Each row of a before or after table is a point. One or more steps were done to the points. Then noise was added and the rows were shuffled. The steps act on how far a point lies along the listed directions, d1 being the first. Name the steps. A step turns or swaps two directions, mirrors them in a line or flattens them onto one, adds a multiple of one to another, or multiplies one. Angles are multiples of 10 degrees, from the lower direction toward the higher: turns from -170 to 170, lines from 10 to 170 but not 90. Use the fewest steps. Two steps may share a direction if one is a turn and the other turns, adds or multiplies; they go together, in the order done. Otherwise the lowest direction goes first.

Directions:
(1): [-48 -24 -48]
(2): [ -9  67 -24]
Before, 13 rows:
[[-35 -50 -52]
 [ -7  15 -50]
 [-31  -4 -20]
 [ 53 -19  40]
 [-74   1 -79]
 [  1  11   9]
 [ 18 -10  32]
 [ 37 -35  28]
 [-35   1 -43]
 [-20  -6 -29]
 [-72 -34 -61]
 [  3  -1  24]
 [-42  37 -58]]
After:
[[ 45 -17  35]
 [-40  83 -57]
 [  1 -10  22]
 [-17  29  -8]
 [-44  34 -63]
 [ 20  76 -18]
 [-16  95 -29]
 [ 16 -19  30]
 [-15  41 -32]
 [ 43 -44  35]
 [ -8 -11   3]
 [ -7  29 -20]
 [ -6  16 -50]]
Steps: swap d1 and d2

Directions:
(1): [  9  74 -59 -33 -12  10]
(2): [ 45 -33 -55   7  46 -45]
(3): [-51  -1  11 -58   5 -66]
(4): [  6 -22 -26  21 -88 -33]
(5): [ 31  56  43  41   5 -52]
Before:
[[  1  -6 -38 -21  -5  22]
 [-39 -50 -25 -34   1  36]
 [  0   6  48  -1  -1 -20]
 [ -6  40 -25 -69  34  -9]
 [ 32 -73 -46   4  43 -44]
 [  8 -52  11  21  35 -20]
 [  6  -8  12 -31   0  36]
 [-11 -42 -57 -44   0  91]
 [-20 -32 -11 -40 -12  50]
 [ 16 -60  -9  11 -45 -46]]
After, 10 rows:
[[-19   0  48 -19  -5   1]
 [ -4  50 -33 -69  17 -35]
 [  8 -23  33  26  47 -23]
 [ -7 -53 -49 -25  36  -6]
 [ 19 -17 -11 -32  11  27]
 [  9 -47 -44 -32  15  20]
 [ 47 -50 -94 -17  33  36]
 [ 15 -56  22  23 -29 -57]
 [ 47 -18   5  33  51 -78]
 [ 21  -6 -46  -6   1  -2]]
Steps: turn d1 and d4 by 20 degrees; turn d2 and d5 by 50 degrees; multiply d3 by 1.3

Directions:
(1): [  1 -73  40  48 -78 -19  16   3 -54   0  -2]
(2): [  8 -54  32 -17  26  27 -44  64  21   1  83]
(3): [-74 -48   3 -80  31   2  41   6 -38  14 -25]
(4): [-27  -6 -79 -32 -49 -26 -43 -44 -16   0  62]
Before:
[[-58 -23 -12 -48 -16 -11  19 -12 -32   3 -23]
 [-26  -6 -36 -13 -46 -26   5 -23 -27   1 -14]
 [-28 -33  27  11 -16  -9  36 -13 -22  25 -37]
 [-10   2 -16 -11  -5 -10  -4 -30   0  35  20]
 [-58   4 -59 -35 -22 -11  31 -45 -38  -7 -16]
 [-21  11  49 -13  38  10  61 -16 -27 -20 -85]
 [-27 -77  12  17 -83 -18  17   6 -87  28 -16]
 [ 70  65 -21  95 -43 -29 -49 -29  28 -18  29]
 [-25 -22  30 -54  34  -6  48   4  -7   4 -24]
 [ 12 -14  18  22 -31 -28  14  -8  -8  -8   8]
 [-34  -4  13 -42  56   7  49 -12 -22  31 -22]
 [-51  33 -49 -38 -20 -23   3 -56 -23  16 -23]
 [  3   7 -50 -22  -5  -5   4 -13 -24  -1   2]]
After, 13 rows:
[[-24 -70  45  -5 -25   5 -21  36 -26  16  46]
 [ -5 -70  39  15 -13  26  -2  54 -15 -11  54]
 [ -2   9   2 -54  67  33 -46  20  34 -24  67]
 [  5  -3  34   2  48  23  -9  29  39  21  12]
 [ 41   0  80  38  50  44  15  83  11  22 -42]
 [ 26   0  -5   5  23  12 -36   6  19  20  85]
 [  2 -25  22  14 -15  -6   5 -10 -10  35  14]
 [ 13 -39  -3   3 -15   3   5  22 -35  -2  16]
 [-75 -13  -2 -39   4 -36  69 -39 -64   9 -83]
 [  2   4  33  -7  26 -11  33   7   8  -2 -19]
 [ 40   9   5  -6  15   0 -32  13  44 -10  63]
 [ 18 -29  42  19  -8  16 -32  49  17  -8  39]
 [ -1 -45  42   4  -7   7   6  50 -10   1   0]]
Steps: turn d1 and d4 by -100 degrees; turn d2 and d3 by -130 degrees

Directions:
(1): [ 64  43  -8   1  90 -63 -10 -42  39  18  10  26 -38 -11]
(2): [-59 -43 -32 -41  64  -7  -2 -45 -26 -18  58  14  40  62]
(3): [-40  39 -36  33  13 -17  -7 -40 -76 -63 -76  18 -14 -27]
Before, 10 rows:
[[ 76  67   8  31 -36 -41  -8   6  19   6 -79   5 -55 -69]
 [-10 -25 -36   1  88 -32 -13 -37   9 -12  44  17  13  31]
 [-84 -24 -28 -31  27  -4   1 -32 -19 -12  28  21  17  47]
 [-21 -29 -10 -42  51  -4  12 -29   1  -5  57  -8  18  45]
 [ 28  23   0   7  27 -27 -20 -14  -5 -31 -22  17 -26  -9]
 [ 14  11  41  27 -69  41  19  40 -17   5 -31 -15  -1 -25]
 [ 30  -1  27 -19  37 -34  13 -12  54  23  64  20  -5  24]
 [ 12  11 -11  33  23 -13   2 -11 -15 -21  -8  26   0  -8]
 [ -4 -31 -14  14   5  -1   2   3 -14  -4   4  -9  17   7]
 [ 95  52  13  23 -12 -34  -2  27  52  45 -36 -19 -67 -31]]
After:
[[ 11 -27  -9  11  12  -7   3   4   0   6  12  -7  13   6]
 [-43 -19 -41  23  42 -10 -11 -27 -35 -42  -3  11  16  12]
 [-67  -2   2  14 -39  11  15  -7 -53 -52 -20  12  16   5]
 [ 18  21  -2   8  22 -23 -20 -14 -15 -38 -28  19 -24  -8]
 [  3  38 -15  37 -55  -2   2  17 -38 -19 -85 -22 -40 -27]
 [-43 -22 -13 -25  12  13  14 -19 -29 -27  18 -13  19  27]
 [ 19  12 -10  31  28 -17   2 -11  -6 -16  -2  27  -4  -7]
 [ 48   5  48   6 -26  21  19  32  27  37  14 -10  -5  -9]
 [-43 -14 -15 -30  34 -15   3 -23  18  14  38  20   2  38]
 [ 47  54  -5  22 -27 -39  -9  -7   0  -8 -71   7 -42 -54]]
Steps: swap d1 and d3; multiply d2 by 0.7

Directions:
(1): [-24  18 -36  -9 -13  22 -24  22 -20 -21 -24 -12 -56 -32  44 -61  51 -12
 -31 -48  -6  45  56 -17]
(2): [  3  14 -44  -9 -49  -4 -19 -27  -6 -13  48   9  20 -13  10  67  42 -44
   2   8  13 -21   2 -95]
(3): [-35   0 -42 -28  18   4  27  38  15 -24 -44  47 -13  11  43  36 -53 -32
  44  48 -49  39   5 -14]
(4): [-49  39  53  48  -1 -14  29 -28 -69   5  -2  19   2  20  34 -35 -12 -34
 -28  46 -16 -50  28 -17]
(5): [ 12  13 -15 -56  67  35  -4 -81 -49 -27  -2 -34  11 -25 -27 -19  26  -2
  29  33 -42  11 -17   2]
Before:
[[ 41  -9  -9 -33 -12  -1  -9   4  53  -5   6  12  23   8 -13  44   0  10
   21 -12  20   8 -39  -5]
 [ -3  -2 -73 -58  28  43 -33 -34 -22 -34   2 -35 -34 -48  12 -21  83  -8
    4 -32 -38  66  38 -30]
 [ 21 -41   4   1   2 -12 -23  36  56  42 -23 -16 -11   9 -10 -19   1  56
    7 -53  30  14   3  64]
 [ -3  -5   1   2   6 -15  14  30  20   3 -33  17   9  22  16  18 -37   8
    8  17  10   7  -8  43]
 [ 11  -2 -66 -49  -5  21 -26   8  35 -43 -29 -29 -38 -47  30  -9  60 -11
    6 -49  -8  62  19 -42]
 [-10   8 -51 -68  69  35  14 -22  12 -38 -52   4 -23 -40  38 -33 -16 -15
   35  28 -65  75  -2  27]
 [ 10  15   2 -32  36  33  18 -78 -50  -3   8 -10  39  14 -25  29  -5 -32
   44  56 -34 -38 -32 -22]
 [ 40 -24 -26 -17  -8  -1  -5  20  30 -14  17 -19 -14   5 -20  18  30   1
    5 -36  34  28  -6 -19]
 [-23 -16 -31 -28  28  12   1  66   5 -33 -36  35 -58 -19  61 -11 -26  -3
   11   2 -29  70  41  33]]
After:
[[ -3   2 -20  -8  17  -3  12  28  11  -7 -42  11 -10  10  28  -8 -15   3
    4  -2   6  30   7  43]
 [ 42 -48 -58 -44   1  15 -55  40  72  22 -24 -38 -33 -24 -13 -13  47  53
   10 -88  32  55  10  38]
 [ 28 -23 -86 -49 -20  16 -43 -24  31 -20  53 -16   8 -30 -15  84  67  -9
   21 -24   2  40  -3 -69]
 [-10  16  46  13  39  20  38 -29 -45  19 -13   4  18  38 -12  -5 -46 -17
   23  51 -27 -40 -18  30]
 [ 53 -25 -96 -68 -27   5 -39   5  93 -37  16 -24   6 -40  -9  80  53  -9
   40 -42  19  45 -29 -69]
 [ -2   8 -81 -59  17  28  -3   6  44 -39 -27  14 -24 -44  53   7   9 -30
   29   3 -38  77   7 -16]
 [ 66 -28 -23 -53   8  11 -17  27  86  -4  -6  -4  15   2 -35  33 -10  39
   38 -37  20  37 -56  34]
 [ 76 -47 -44 -38   0   4 -12  27  62 -16  25 -27  -6   1 -47  48  31  20
   27 -44  41  45 -33  -7]
 [-11 -15 -72 -42   0  13 -18  50   7 -42  -8  37 -49 -39  56  36   2 -25
   17   1 -18  65  40 -27]]
Steps: turn d1 and d2 by 60 degrees; multiply d4 by 2; multiply d5 by 0.4

Directions:
(1): [-18 -93  34 -22   4  22 -69   3  14  17 -34 -18 -40 -95   6   3   4  18
  13  15 -32 -16  18 -31  13   9 -14 -27  20 -22 -11 -44 -28 -54 -30 -30
   7   1  31 -45  26   8  48 -31  -1 -27  -7  18]
(2): [-26   6 -24   1  31  -4 -20  27  20 -26  63   2  47 -18  23  13 -13 -52
  63  50 -30  22 -20 -20 -45  17 -15  57  -9 -15 -20  40 -27 -27 -40  41
   8  13 -27 -47 -31 -67  40  18  31  22 -35  19]
(3): [  1 -32 -15 -11 -33 -42  36  53 -75 -47 -32 -81   4   6 -54  16  49 -23
   7 -17  16  19   5 -14 -18   1 -25  -4  63   7 -21  14 -52 -29  12  -5
 -26  -6   1  23 -55 -36  13 -26 -40   5  26 -17]
(4): [ -6  11 -19  12  25  34   6  25  -5  -1  25  37   6  34  -2 -26   2  15
  16  16  10  37 -36 -48 -34 -21  71 -63  33   5 -18 -19  14 -51  33  16
 -69   5 -27 -87  -2  23 -27 -34 -13 -56  29 -28]
Before, 14 rows:
[[ -5 -13  17   4  -7 -15  -7  16   0   0   3 -15  -1 -30 -17  13   9  -7
   -9   2  -1 -11   9  -9  -2   4 -16  -1  18  -4  -4  -1   2  -5 -18 -16
   12  -5  12   2  -1  10  20  -5  -3  -2  -4   7]
 [-22  21 -24  17  28  11  -9   7  32  -1  65  26  34 -13  18  -5 -24 -36
   45  38 -23  24 -19 -11 -25  15   8  19 -22 -14 -16  23 -12 -23 -21  32
   -4   9 -25 -45 -10 -33  37  13  27  11 -13   9]
 [  2   5  -7  -2   8  25 -12   0   1   8   6  23  -9  16   9  -6  -5  15
   -8  -5   8  -5  -1   6  -1 -15  14 -34  -5   3   4  -9  13   6  10  14
  -13   1  -7 -20  14  18 -16 -22 -18 -17  16   1]
 [ -5   7  -2  -2  24  12  -3   4   4   6  36  27   9   7  14 -15 -13   3
   11  13  -1  22 -27  -5 -23  -6  33 -18   5  -1  -7   0   6 -10  -3   8
  -23  12 -18 -34 -13   8 -11  -1  25 -31   2 -16]
 [  6   6   7   6   5   6 -13 -12  37  15  15  10   1   3  20   4 -21  -3
    3   3 -16   1  -1   1   0   1   3  -5 -26   5  10   3  12   2   0   2
   16  -1  -2 -15   8  -3  -2   8  16  -1  -6   9]
 [  3 -62  19  -1   4  11 -30  18  -6   4 -17 -13 -20 -28   6   1   8   3
    2   2 -15  -8   7 -22   1   0  11 -27  24 -22 -17 -18  -6 -40  -9 -16
   -5   3   7 -22  17  -3  27 -30  -8 -28   0  -2]
 [-15 -83  31 -15  20  23 -65  -9  48  22 -26  -1 -37 -95  22  20 -13  20
   21  22 -53 -27  29 -30  12  15 -21  -9  -3 -18   0 -39 -15 -37 -42 -23
   21   5  27 -41  33  10  45 -16  15 -17 -25  14]
 [  0  21   5  11  21  27 -13  -2  25  14  21  46  -1   7  17  -4 -12  -3
    6  10   0  15 -10 -19 -15  -5  24 -29 -21 -12  -2 -20  23  -7   6  -2
  -21  10  -5 -44  12  24  -9   5   1 -30  -5 -16]
 [  1 -19  11 -16 -12  -4 -18 -20  12   9   2  -8   4 -23  15  13  -9  -6
    5  11 -21 -10  24  14   7   8 -43  53 -22  -8   4  11 -12  21 -28 -20
   43  -6   5  23  11 -13  40  14  22  22 -27  33]
 [  4 -26 -26  -9 -24 -23  43  50 -73 -26 -24 -60  -7  29 -49  11  48 -29
   12  -9  18  23  -2 -28 -23  -4  -7 -17  62   7 -13  -3 -40 -33  30   0
  -31  -4   1   2 -39 -21  -5 -28 -39 -14  33 -15]
 [-16 -54  20  -9   0  25 -35  -6  16  32 -23  14 -36 -47  12  -9 -12  30
   -6  -2 -24  -9   6 -19   6   1   5 -36   7  -9  -3 -38  -2 -27 -12  -9
  -21   2  11 -35  38  30  13 -18  -4 -36  -9   0]
 [ -1  -8   9  -1 -17  -5  -5  22 -20 -13  -4  -3 -10   3 -24   9  19   4
   12  -6   2  15  11  -9  -4  10  -4 -10  18  13  -4  -2  -7 -15  -7  -9
  -16  13   2 -16 -21 -14   5  -4 -12   6   5  -7]
 [-20  -2   2  -3  17   9 -14   5   6   0  18  16   7   1   3   1  -1  -6
   11  19   3  12 -16 -16  -4   1  12 -16   4  -4   3 -21   3 -25   2   2
  -21  -1 -11 -40  13   7   3  -6  22 -16   5  -6]
 [  4  18   1  -6  12   0 -15 -23  18  17 -10  26 -12   2  -1 -14 -15  18
  -14  10   8  -9   8  -1  13  -3   7  -8 -17  -4  22  -6  15  29  -1   7
   10  -3  14  14  30  14 -10  14 -12  -7   0   8]]
After (14 x 48):
[[  8  14 -22  16  19  22  36  23  -7  -5   2  25  -3  51 -15  -9   8  27
    3  -1   9  28 -21 -45 -28 -23  65 -70  36  19  -8 -22  20 -34  45   8
  -72   1 -24 -60  -7  38 -44 -36 -24 -55  36 -49]
 [-24 -19 -19  -6  29   9 -29  21  22  -1  47   2  19 -29  25  16  -9 -54
   62  52 -36  12 -10 -28 -35  20 -21  49  -8 -19  -9  15 -29 -32 -36  30
   21  13  -8 -52  -9 -54  40  14  30  10 -34  30]
 [  7  17   0  -6   5  -3  -8 -20   8  14 -19  19 -16   9  -9 -14  -8  21
  -19   3  13  -8   9  -1  15  -6   8 -16  -9  -1  21  -8  14  30   7   4
    4  -4  16  20  27  18 -15  10 -20 -10   7   3]
 [-11 -13  -1   5   8  29  -5   2   7  25  -1  35 -18   5   8 -20 -12  28
   -4  -2  -7  12 -15 -26 -12 -12  39 -51  13   2  -6 -29  16 -26  13   9
  -52   3 -12 -50  27  37 -18 -20 -11 -47   6 -20]
 [  4 -19  -1  12  21  22 -12  22   0   2  18  19   2  15  14  -9  -1  -3
   11  13  -7  11 -16 -28 -19  -8  42 -31  18 -15 -20  -5  13 -39   5   6
  -27   7 -17 -47  11  -1   5 -25  -2 -36   3 -13]
 [ -7   1   7   1  -3   4 -19  16   2  -8  16  16   0  -4  -7  10   5  -3
   26  10  -9  16   6 -11 -10  13  -2   4   1   7  -3   3  -2 -15 -20   2
   -7  17  -3 -32 -15 -22  12   6   5  11 -10   1]
 [ -2 -20   7 -10   3  22 -32  -6   7  13  -7  11 -20 -17  12   2  -6  15
   -9  -4  -4 -19  13  10  10  -7  -7 -25 -10  -3   6 -16   3   5  -7   3
    8   0   8 -11  22  13   4 -21 -14  -9   6  14]
 [ -3  23   0  15   6  -8   9  19   4  -3  30  10  17   7 -12   4   1 -11
   -2   9   6   5 -10 -15 -18  -3  11  -5  14   2  -6   9  17  -4  -5   3
   -7  -2  -8 -18  -6  12   1  -1   1  -9   0  -3]
 [  0 -35  -5   0 -35 -25  26  26 -50 -16 -31 -59 -13 -17 -49   3  32 -10
   -7 -22  10  10  14  -3   9   7 -18 -28  41  -1 -16  -5 -43 -26  14 -18
  -20  -9  12  26 -26  -9  28 -25 -34   1  35 -14]
 [ -2 -50  23 -20  -5  -5 -18   3 -17   8 -17 -21 -24 -41  -6  -2   6  14
   -7  -7  -4  -1   4   4   5   2  -6 -22  21  -6  -4 -18 -20 -12 -14 -25
   -1   5  14   5  -8  11  12 -12   9 -24   5  -7]
 [  5 -29  27  -6  -9   9 -20   0  -2  13 -34  -3 -32 -32  -8   7  11   9
  -15 -13   1  -5  18 -11  11   0  -9 -38   0 -13   0 -37  -1  -9   3 -34
   -6   2  25  -4  13  30   8 -10 -20 -26   4 -12]
 [ 16  -6  10   2 -17  -7   8  -2   2   7 -18 -19 -14  15  -8   4   2   7
  -17 -22   2   1   7   3   9  -6   2 -28   0  13   9  -6   4   1  21 -13
    0  -7   7  10  -1   9 -13  -8 -10  -8  17  -5]
 [-16 -28  13 -11  -1  -2 -14   8 -11  -2 -13 -12 -11 -17 -12   6  12   1
   -2   4   6   1  -1 -12  10   3  -4 -23  17  -3   4 -31 -10 -26   2 -16
  -15  -6   5 -18  12  11  11 -14   9 -15  13  -5]
 [ 17  38 -23   2 -19  -8  50   2 -32 -11  10   2  20  71 -15  -5  11   0
  -11 -10  22  24  -4   4 -15 -18  10  10  10  17  -1  19   7  23  32  -5
  -18 -10 -25  18 -16   7 -19  -2  -9  -3  17 -10]]
Steps: swap d1 and d4; swap d2 and d3
